Every row gives one point. The points of each table are mixes of a few directions, plus a little noise. How many directions does each table use, and how many do they share? Where both have some left over, give the other angles between the two spaces (their principal angles), to ten degrees, smallest first.

First (6 x 2):
[[ 1.2  2.8]
 [-1.8 -4.2]
 [ 1.3  3.1]
 [-1.2 -2.8]
 [ 1.9  4.4]
 [-1.4 -3.4]]
Second (7 x 2):
[[ 3.2  1.0]
 [-0.3 -0.1]
 [ 1.2  0.4]
 [ 2.9  0.9]
 [-3.8 -1.2]
 [ 3.6  1.1]
 [-6.8 -2.1]]
Directions: first 1, second 1, shared 0; angles 50

First (5 x 4):
[[-1.0 -0.8 -2.6  0.3]
 [-1.2  0.2  1.0  0.3]
 [-2.4 -0.2 -0.2  0.6]
 [-2.6 -1.3 -4.5  0.7]
 [ 7.2  2.1  6.4 -2.0]]
Second (8 x 4):
[[-0.4 -0.1 -0.1  0.1]
 [ 2.5  0.4  0.7 -0.7]
 [ 7.4  1.0  2.2 -2.0]
 [-7.3 -1.0 -2.2  1.9]
 [-3.2 -0.4 -0.9  0.8]
 [ 2.9  0.3  0.9 -0.8]
 [-6.6 -0.9 -2.0  1.7]
 [ 4.7  0.7  1.4 -1.2]]
Directions: first 2, second 1, shared 1

First (8 x 9):
[[ -0.6  -0.1  -2.8  -0.6   1.5  -5.1   5.0  -0.2   0.2]
 [  0.0   0.0  -0.1   0.0   0.0  -0.1   0.2   0.0   0.0]
 [  0.3   0.0   1.4   0.2  -0.7   2.4  -2.4   0.1  -0.2]
 [  0.6   0.1   2.9   0.6  -1.5   5.1  -5.1   0.3  -0.3]
 [  0.6   0.1   2.9   0.6  -1.5   5.3  -5.2   0.2  -0.3]
 [ -1.3  -0.1  -5.8  -1.2   2.9 -10.2  10.2  -0.4   0.6]
 [ -0.3   0.0  -1.3  -0.3   0.6  -2.3   2.3  -0.1   0.1]
 [  0.6   0.1   2.7   0.6  -1.4   4.9  -5.0   0.2  -0.3]]
Second (8 x 9):
[[-1.7 -2.8  2.6 -2.7 -2.4 -0.5  1.0  0.9  0.7]
 [ 1.2 -1.1 -1.1 -0.7 -4.1 -2.3 -1.5  3.8 -0.7]
 [ 2.5  3.2 -4.8  3.0 -1.3 -1.2 -2.7 -0.2 -2.2]
 [-1.9 -3.3  5.5 -2.5  3.9  2.1  3.4  1.9  3.5]
 [ 1.8  2.6 -2.6  0.8  1.9 -1.0 -2.7 -1.9 -1.5]
 [-1.3  2.3 -0.2  5.2  4.2  5.1  4.1 -3.2  1.5]
 [ 0.3  3.1 -4.0  2.4 -2.2 -0.3 -1.7 -4.3 -2.7]
 [-1.0 -4.2  4.5 -5.6 -0.3 -1.8  0.0  3.0  1.5]]
Directions: first 1, second 4, shared 0; angles 90

First (11 x 12):
[[ 2.6  1.7 -0.3  0.8  1.1  2.7 -1.2  1.5 -1.3 -0.4 -0.9 -4.0]
 [ 5.0 -0.7  0.0  1.6  1.6 -0.8 -5.3  3.1 -5.3  1.0 -1.9 -0.2]
 [ 2.9 -2.5 -0.4  1.8 -0.1 -3.6 -7.0  3.0 -4.3  2.2  1.1  6.6]
 [-0.7  2.2 -0.9  0.3 -0.3  3.5  0.7  0.3  2.2 -0.7  1.9 -2.1]
 [ 7.6 -1.1  0.2  2.2  2.4 -1.8 -7.4  4.3 -8.2  1.5 -3.2 -0.6]
 [-4.9  1.2 -0.8 -0.6 -2.0  2.1  2.9 -1.6  5.7 -0.7  4.0  1.9]
 [-1.5 -1.2  0.9 -1.2 -0.2 -2.2  2.3 -1.9  0.4 -0.1 -1.4  0.6]
 [-3.4 -3.1  1.3 -1.9 -1.0 -5.3  3.1 -2.9  0.8  0.4 -1.2  4.3]
 [-1.5  1.6  0.1 -0.8  0.0  2.3  3.5 -1.5  2.5 -1.2 -0.4 -3.8]
 [-5.1  1.3 -0.7 -0.8 -1.8  2.2  3.8 -2.0  5.9 -0.9  3.5  0.9]
 [-1.4  0.7  0.6 -1.4  0.2  0.8  4.4 -2.1  1.7 -1.1 -1.8 -3.7]]
Second (8 x 12):
[[ -2.6   2.3   1.4   2.7   1.6  -0.2  -4.1  -2.2   0.8  -0.3   1.9   1.4]
 [  3.8   0.2   0.4  -3.2   1.1  -2.2  -2.0   2.7   0.1   0.7   0.4   4.2]
 [  7.0  -5.1   1.0  -3.1   2.0  -1.4 -10.3   2.6  -6.3  -2.4  -3.1  -7.1]
 [ -4.1   3.0  -1.4   2.5  -2.0   2.1   8.2  -1.1   3.6   1.7   1.5   3.3]
 [  1.2   0.7  -0.2   0.6   0.3   0.6  -1.6   1.1  -0.8   0.3   0.5   0.4]
 [ -1.3   0.6  -0.3  -0.3  -0.8   0.1   3.8  -0.3   1.6   0.5   0.2   1.7]
 [ -2.4  -0.5   1.1  -2.2  -0.1  -2.1   2.7  -2.3   2.2  -0.4  -0.1   1.5]
 [ -1.4  -0.9  -1.7   2.9  -2.0   3.4   3.5  -0.3  -1.3  -0.2  -1.3  -5.3]]
Directions: first 3, second 4, shared 1; angles 40, 50
